Each point is reached from the start by the listed moves, each made 0, 1 or 2 times, or once backwards (-1), plus a little noise. Is the number of moves made odd or even? Then give how often each move was made.

Moves:
(1): [ 14.2 -12.9   7.8  -9.7  16.8 -15.3]
(2): [ -7.9  25.2 -25.0 -10.7  -6.4  -0.2]
(3): [ 4.8  6.8  5.5 -0.3  9.7  9.2]
Start: [ 0.3  0.0 -9.5 13.0 -6.3 -6.8]
Points:
[ 32.8 -24.4  34.4  14.3  38.0  -3.8] -> even (1, -1, 2)
[-18.3  39.7 -63.9  -6.8 -30.3 -18.0] -> odd (0, 2, -1)
[-11.9  51.6 -33.3  12.0 -10.0  27.1] -> even (-1, 1, 2)
[ -8.8 -18.0   1.3  34.3 -25.4  -0.7] -> odd (-1, -1, -1)
[ -9.6  18.6 -11.1  20.9 -12.4  18.7] -> even (-1, 0, 1)

Moves:
(1): [ 8.7 -2.0  2.3  4.4 -0.7  2.0 -2.4]
(2): [  6.8   6.0   4.0   0.6   3.7  -4.2 -21.3]
(3): [-4.9 -7.7  0.2 19.0  6.4  4.1 -6.0]
(4): [  9.0  12.1 -12.3  12.7 -12.8 -11.1 -21.7]
(5): [ -0.4  -2.8 -10.3 -13.2  15.5  -2.6  11.8]
(6): [ 2.6 -3.6 -7.3 -7.7  4.7 12.3 -7.4]
Start: [ 4.0 -1.8 -3.4 -2.5  6.0  0.6  5.7]
Points:
[  2.5 -11.4 -35.5  22.2  37.2  -8.1  -3.7] -> odd (0, 0, 2, 1, 2, 0)
[  1.4 -13.8  -7.6 -41.0  53.4   2.1  29.4] -> even (0, 1, 0, -1, 2, 0)
[ 29.3  33.5 -29.4  11.8  -6.8 -19.7 -85.6] -> even (-1, 2, 0, 2, 0, 1)
[ -9.7 -10.0 -14.3 -65.6  44.0   0.8  59.6] -> odd (-1, 0, -1, -1, 2, 0)

Moves:
(1): [ 20.2   0.0  15.6   3.7  -8.3  -6.7  20.2   5.1   8.7  -8.5 -13.8   1.6]
(2): [  0.2  -8.1  14.1   5.8   5.0   4.0   9.2 -11.5  -9.9   5.7  -1.1  17.1]
(3): [ -2.1  -9.2  18.3  -0.2 -10.8  -3.7  -8.8  -6.6 -14.4  -8.2  -5.5   1.4]
(4): [ 6.4  7.6 -2.1 11.0  1.6 -1.6  1.2 -9.8 -0.5  3.8 17.4 -7.1]
(5): [  3.7 -11.0   6.4 -17.9   5.8   1.9  -1.2 -12.5   9.8   4.0   7.3   1.1]
(6): [ 10.3 -13.5  -5.6   7.0 -12.8  15.3   0.7   7.6   6.3 -14.5   3.4   1.9]
(7): [-2.3 -0.8  1.5 -4.1 -6.3 -4.7  0.8 13.2  0.7 11.6 12.5 -7.4]
(8): [  6.4 -10.1   0.6   7.1   2.0  11.7 -14.8   1.5  -3.5  11.7  -0.6 -10.5]
(9): [-15.3  -1.8  13.4   7.2   2.6   4.0   3.2  -1.6  10.9 -12.9  -0.9 -15.6]
Start: [  5.7   0.9 -15.2 -13.8  -3.7   1.6  12.0   6.3   4.9  -9.7  -5.7  -2.0]
Points:
[ 43.4   6.3  -2.0  19.9  -8.0   3.6  20.5  -3.9   8.8   2.6  14.5 -25.2] -> even (1, 0, 0, 2, 0, 0, 0, 1, 0)
[ -6.0 -29.6  22.9 -79.0 -29.3 -22.3  -2.5   0.5  11.4 -28.6  -4.1  -3.5] -> even (0, -1, 2, -1, 2, 0, 1, -1, 0)
[  4.5  28.9 -45.5 -59.0  23.3 -26.2  -5.2 -40.8  11.0  24.2  58.2  -9.2] -> odd (-1, -1, 0, 2, 2, -1, 0, -1, -1)
[ 63.2 -45.2  31.5  44.4 -33.4  40.9  33.5 -21.7 -13.9 -24.9  12.9  16.1] -> odd (1, 2, 1, 2, 0, 2, 0, 1, 0)
[ 37.2  -5.6 -65.7  -6.6  12.4  34.2 -15.3 -14.3  11.0  28.8  58.1 -13.3] -> even (-1, 0, -1, 2, 1, 1, 0, 1, -1)
[ 32.3 -24.0  74.7 -15.7 -43.9 -23.9  38.7   3.3  14.7 -26.0   4.9 -31.3] -> odd (2, 0, 2, 1, 1, 0, 2, 0, 1)
[ -6.9  -7.6  -0.3  46.1 -10.7  36.9  65.1   3.3  28.2 -57.9  13.6   6.0] -> even (0, 2, -1, 1, -1, 2, 0, -1, 2)

Moves:
(1): [  0.0  -1.0  -3.2  -1.8   6.4  -2.7  -9.4  -6.9 -11.2  -1.3   5.9  -2.8
   1.6   4.4]
(2): [ 5.8  8.0 -7.7  3.7 -2.2 -7.4 -4.0 -1.9  1.4 -5.8  0.5 20.6  3.0 -4.4]
(3): [-5.8 13.0  8.9 -5.3 17.6 -6.9  4.5  2.8 14.2 -1.9 -3.8  6.6 -6.1 13.6]
(4): [ -8.6  12.6  -8.2   0.1 -16.4   1.5   7.4   6.8  12.1   0.9  12.1   7.7
  -3.5  -5.5]
(5): [-10.4 -17.1  -7.2  -3.4  -0.4   9.1  -5.1  -7.9   4.8   7.1   0.1  -3.8
   4.9 -11.3]
(6): [ 10.0  10.2   0.5  -1.2   8.3  -3.5 -10.6   9.7   0.0   4.9   2.5  -5.4
   9.3   4.0]
(7): [ -0.7   0.8  -3.9  -7.0  11.0   1.3 -12.0  -8.9   0.7  -4.9 -11.1   5.0
  -9.5  -7.5]
(8): [  9.6  16.5  13.8   4.8   6.5  25.5 -10.2  10.8   1.5   8.6 -14.4  -7.4
   6.8  -1.6]
(9): [-10.6   4.3  -5.7   1.0 -16.0   5.9   2.1  10.0  16.6   8.5   0.3  -2.0
   1.4   7.1]
(10): [ 5.0 -3.6 -5.4  1.1 13.2 -0.5 -1.3 -4.6 -5.8  4.8 -2.9 -5.8 -7.1  1.0]
(11): [-22.9   2.1   6.3  11.2  -2.1  -9.5  10.4   0.1 -10.0  -4.1  -0.8 -26.6
   3.7  -3.8]
(12): [  0.3  -5.8  -6.0  -2.8   0.6  -6.3  11.0  -1.5  -7.5 -10.2   3.9  -3.5
   3.7   3.5]
Start: [ -0.1   6.9 -12.4  -5.5  -5.6   7.4  -6.4   8.1   4.7  -1.2   4.7  -2.6
  -2.6   9.0]
Points:
[ 23.5   2.1 -26.7 -20.8   7.6  11.5 -35.6  -5.9  -8.1   0.7  17.0  17.2
  -2.6  21.2] -> odd (2, 0, 0, 0, 0, 0, 0, 0, 0, 0, -1, 0)
[-94.9  12.1  -6.2  -8.8 -15.3  11.5  -1.1  13.3  43.2   4.4 -19.4 -63.2
  -7.0   6.8] -> even (0, -1, 1, 0, 1, 0, 2, 0, 2, -1, 2, 0)
[ 75.8  63.0   4.2  -0.4 -19.7  42.9  -8.1  68.4  -4.3  -2.1  12.9   1.1
  43.1  13.2] -> even (-1, 0, -1, 1, -1, 2, -1, 2, -1, -1, -1, 2)
[-48.1  26.2  -5.5  17.5   2.3 -50.8  20.9  27.1  -2.3   3.8  17.8 -67.1
   7.6  64.8] -> even (1, 0, 1, -1, -1, 1, -1, -1, 2, 1, 2, 0)

Moves:
(1): [ 4.2  6.0  3.4  1.0 -3.2  1.7  4.6  0.5 10.4  2.7  3.0  8.0  7.2 -7.2
 -8.5]
(2): [ -5.8  -5.7   4.8 -15.6 -13.7   0.6   5.0   3.3  -4.8   0.1   1.9   4.1
  -2.0  -4.6   5.6]
(3): [  2.1  10.0  -2.6  -5.3  -1.8  10.8 -17.4   8.8   0.0  -2.3  -6.0  10.7
 -12.7  -4.1  -3.2]
(4): [  5.1   2.1   1.8  -7.9  -0.3  -1.8  -6.3  -1.6  -7.7   4.9   4.0 -14.1
  -5.0  -2.2   1.5]
(5): [ 0.5  7.4 -5.5 10.1 -2.8 -6.7  1.5  4.7 14.6  8.5  5.6  8.0 -8.4 -3.3
 17.2]
(6): [ 14.4 -14.8  11.8   8.7  -3.6   6.6  -4.8  -9.0   2.4   0.1 -14.2   3.0
   7.3  16.1   8.6]
(7): [ -4.7   2.3 -11.1  13.7  -9.4  -1.3   9.4  -2.9  -2.7  -7.7   8.3  -6.7
  -6.1  -8.5   4.5]
(8): [-9.0  3.6 -2.1 -5.3 -4.8  3.4 -6.9 -3.6  1.9  0.7 11.7  4.8 -0.6 10.3
  8.0]
(9): [-10.8  -1.4   2.3  -5.1  -4.1 -13.6 -19.8 -18.1   0.0  -0.7  -4.0  -3.6
 -11.4  10.6  11.9]
(10): [-15.4   4.4  10.1  -4.8   1.9   5.7   3.3  -2.3  -2.8   7.3 -12.7  -7.4
  14.0  -3.1   1.8]
(11): [  1.3  -4.6   0.3  -3.9   6.8   2.5   8.3  -4.8   1.2 -14.9  -4.9   1.5
  -1.1  -3.6   4.8]
(12): [-10.2  -1.3 -13.3  -1.6  -3.0   3.4   6.7   0.4   8.5   3.0   0.8   0.2
  -4.8  -9.8  -8.3]
(13): [ 0.0  9.3  2.4 15.5 14.3 11.4 14.5 -6.2 -6.1  0.6  3.9  5.9 -5.1 -7.3
  0.8]
(14): [ -2.0  -4.0  16.1  -7.3  -2.2  -9.7  11.8   1.1   6.7   1.7   9.2 -10.9
 -18.9  12.8   1.7]
Start: [-12.3   1.2  -1.9  -5.4  -3.4   0.6   3.0   7.5   4.2   9.6   1.0   3.8
  -4.8   7.9  -1.4]
Points:
[-59.6  11.3 -43.2  32.0  20.7  22.7  94.9 -17.6 -31.9 -27.1   2.9 -13.0
  -5.3 -75.8  10.9] -> even (-1, 1, -1, 0, 0, -1, 2, -1, 0, 1, 2, 1, 2, -1)
[  3.8  12.2  -1.0  25.0  15.4  21.9 -29.4 -13.5   9.8  -1.4  -8.3  83.3
 -38.2  29.1  77.7] -> even (-1, 1, 1, -1, 2, 1, -1, 1, 1, -1, 1, -1, 2, -1)
[-13.0  37.9 -30.6  21.5  31.0   5.5  37.1 -11.0   1.9  21.0  63.5  -9.7
 -30.7 -22.3 -17.5] -> odd (1, -1, -1, 2, 0, -1, 0, 1, 0, -1, 0, 1, 2, 0)
[-43.7  11.1  -7.3 -55.3 -59.7  40.6 -33.5  17.3  46.2  26.1  -9.7  44.6
  -2.1   1.0 -10.9] -> even (2, 1, 2, 0, 0, 1, 0, 2, 0, 1, 0, 2, -1, 0)
[-24.6   9.7  25.5 -60.6  20.4  12.2  12.7   5.8 -31.8  13.2  24.1 -31.3
  33.4  15.4  -7.1] -> even (0, 0, -1, 2, -1, -1, -1, 2, -1, 1, 1, -1, 0, 0)
[ 10.4   8.1 -17.1  67.4 -13.0  22.7 -25.5 -53.4  -2.3 -14.8  -9.7  37.9
 -35.8   9.8  34.7] -> even (1, 0, 1, 0, 0, 2, 2, 0, 2, -1, 0, 0, 2, -1)
[ 13.8 -39.1  15.3  11.8 -15.3  18.2  60.4   5.7  -3.2  25.9 -12.9  -0.9
   0.4  -1.5  30.4] -> even (-1, 2, -1, 1, 1, 2, 0, -1, -1, 0, 0, 1, 1, 0)

Moves:
(1): [-1.0  2.4  5.6  2.7  2.9 -4.3 -3.2 -3.1  2.8 -1.2 -3.6 -0.4  8.1 -8.1
 -5.2 -3.2  3.3 -1.6 -3.8 -2.2  3.9]
(2): [-2.4 -4.1  7.4 -1.6 -4.9 -3.1 -4.6  3.8  3.0 -0.3 -5.6  0.9  6.8  0.2
 -7.3  6.1  3.5 -6.4  4.6 -9.2 -8.5]
(3): [ -6.1 -11.4  -7.3  -4.9   2.4  -4.3  -5.0  -7.8   0.1   1.0   4.2 -10.0
  -6.2  -5.4  -7.7   4.4   5.4  10.7  -7.9  -7.4   7.9]
(4): [ 2.9 -0.7  4.7 -7.1  1.9 -2.1  1.0  0.1  3.9  1.3 -0.4  5.4 -0.6 -5.2
  5.5  0.8 -1.1  5.6 -2.1  3.9 -3.5]
(5): [ 0.2  6.3 -1.1 -0.3  6.6 -2.7 12.3  7.7 -2.1  1.0 -9.4  9.5 -2.2 -3.9
 -9.2 -6.6 -8.6 -5.7  4.5  9.4 -8.2]
(6): [ -5.9   7.0  -3.4 -10.6  -3.0   4.5   6.6   1.7  -1.6  -7.3  -5.9   7.5
   3.7   2.6   4.7   5.8  -7.3  -0.2  -4.0  -3.6   2.1]
(7): [ -0.5   0.0  15.6 -12.8  -1.0  -0.6  20.0 -10.0   4.6  -3.9  -8.9  11.6
  -2.7   8.4  -0.8  -0.3   4.2   8.2   5.0 -15.1   9.4]
(8): [-1.0  4.8 -0.7 -9.1  4.1 16.8 14.4 -1.2 -6.6  6.5 10.3  4.8  3.3  4.3
 -7.7 -3.6 -1.6  1.8 -2.2  1.8 -4.3]
(9): [  0.2   0.2  -9.2   6.3 -18.7  -8.1  11.2   2.8   6.3  -4.8 -17.7  -4.1
  11.4 -11.6   8.1  13.0   3.1   7.0   7.8 -13.1  -1.4]
(10): [ -1.6   1.9  -5.5   2.6  -4.4  -1.0  -4.7  -3.5  -2.6   2.7 -11.0  -4.7
  -3.8   3.0   5.5  11.6   4.1  14.3  -9.5  -4.1  -2.3]
(11): [-3.6  5.6 -4.1  0.1  7.2  0.2 -2.0  5.2  2.7 -3.0  2.4 -2.4 -1.9 -4.7
 11.5 -9.0  7.1 -3.1  0.1  0.8 -2.4]
(12): [ -1.1  -5.2  -2.5 -10.3  -2.1   7.9   2.1   5.9  -8.3   2.1 -11.4   6.7
  -0.2   0.1   6.9  -4.1   0.0   2.2  -0.8  -4.0   6.5]
(13): [ 4.5 -8.2 -7.4 -0.3 12.8  2.3 -1.9  3.2 -2.4 -5.2 -1.3 -8.0  1.6 15.3
  2.1 -6.9  0.0  5.8 -1.8 -1.3 -5.4]
(14): [-7.6 -8.8 -2.2  0.0 -2.1 -1.6 -2.9 -1.0  3.4  4.9  0.1 -1.2  9.4  1.5
 -2.1  7.1  1.7 -6.5  5.8  0.3 -8.5]
(15): [  9.6  11.5  -0.1  -3.0  12.6   3.9 -10.0  -4.9   7.4  -2.4  -4.5   1.1
  -2.8   2.3   1.8  -2.9   5.6   6.1   7.5  -1.7   5.7]
(16): [ 1.6 -0.6 -7.0  3.9 -8.3 -1.1 -4.3  6.0 18.4 -0.6 -8.2  5.6  5.5  4.8
  2.1 -0.4 12.2 -8.0 -5.1  4.0 -6.4]
(17): [  4.2   1.2  -8.3  -1.1   0.8   3.1   0.2   3.1  -3.4 -16.5  -2.9  -1.0
  -2.0  -2.1   6.7  -1.2   6.6   6.0  -5.1   7.8  -2.5]
(18): [ -4.2   2.4  -2.1   0.2  -7.7   2.8  -7.6   0.7   1.4   0.6  -1.4 -11.4
  -3.6  -8.6   4.2  -3.9  -4.1   5.6  -3.4   4.6  -1.7]
(19): [-5.8 -3.0 -0.3 -4.5 -6.3 -7.8 -3.8 -3.3 -9.1  1.2 11.9 -4.4  2.2  6.4
 -5.1 -2.1 -2.0  3.2  0.8  5.5 -3.2]
(20): [ -1.1   5.9   3.2   6.6  -7.8   2.7  -0.9   1.4   2.8  -1.8   6.9  11.1
  -6.6  -7.7 -11.6 -11.4  -2.7  -0.7   5.7  -6.4  -8.2]
Start: [ -4.4  -1.4   3.1   1.1  -5.7  -7.5  -4.4   2.0   2.0  -4.1   2.3  -5.1
   9.5   1.5   1.0 -10.5  -1.3  10.0   3.0   5.4   2.6]
Points:
[-10.0  -4.9 -42.5  26.2   4.2 -30.4 -61.2  21.8  20.4  20.7 -62.1 -45.3
  23.4  -2.1  41.8  25.1  32.5  10.5  33.5  -7.2 -21.5] -> odd (-1, 1, 0, -1, 1, -1, -1, -1, 1, 2, 2, 1, 0, 2, 2, 0, -1, 0, 0, -1)
[-50.6 -89.6  -2.6 -35.8 -49.4 -17.0 -19.5 -33.3 -35.7  40.9   7.0 -70.1
  21.0  56.9 -29.7  42.7  18.2  63.9 -20.2 -45.9   0.0] -> even (-1, 2, 2, -1, -1, -1, 1, 1, 0, 2, -1, 1, 1, 1, -1, 0, -1, 1, 2, -1)
[ 21.2  35.2  18.5   9.5  24.8   4.6  30.6  22.3  40.8 -14.7 -26.9  -2.7
  23.9  -4.2   1.4 -46.3   2.7  10.8  84.8 -44.6 -39.8] -> odd (-1, 2, -1, 0, 1, -1, 1, 1, 2, -1, 2, -1, 2, 0, 2, -1, -1, 1, -1, 1)
[-20.8  -4.7 -24.9 -59.6 -29.1 -15.6  17.2  -1.3  26.8 -54.1 -94.9 -12.3
  20.6 -57.3  45.9  46.8   5.2  56.9  32.2 -34.7  28.0] -> even (-1, 1, 2, 1, 1, 2, 1, -1, 2, -1, 0, 1, -1, 2, 2, -1, 2, 2, -1, -1)
[-31.6  -1.4  32.5 -58.8  43.0  -3.2  20.1 -37.9  20.1  22.8  31.8  -5.0
  -4.2  -9.9 -51.0 -46.8   8.4  45.5   4.0  23.7 -18.3] -> odd (1, 0, 2, 2, 2, -1, 2, 2, -1, 0, 1, -1, 0, 2, 1, 0, 0, 2, 1, 0)
[  2.4  -9.4 -12.3 -55.6 -17.5  16.0 -12.7   6.7  31.1  -9.5 -51.3  24.8
  17.5  49.2  24.4 -11.6  15.7  37.7  11.2  -3.4   1.6] -> odd (-1, 0, 0, 1, 0, 1, 1, 0, 0, 0, -1, 2, 1, 1, 2, 2, 0, 1, 1, 0)
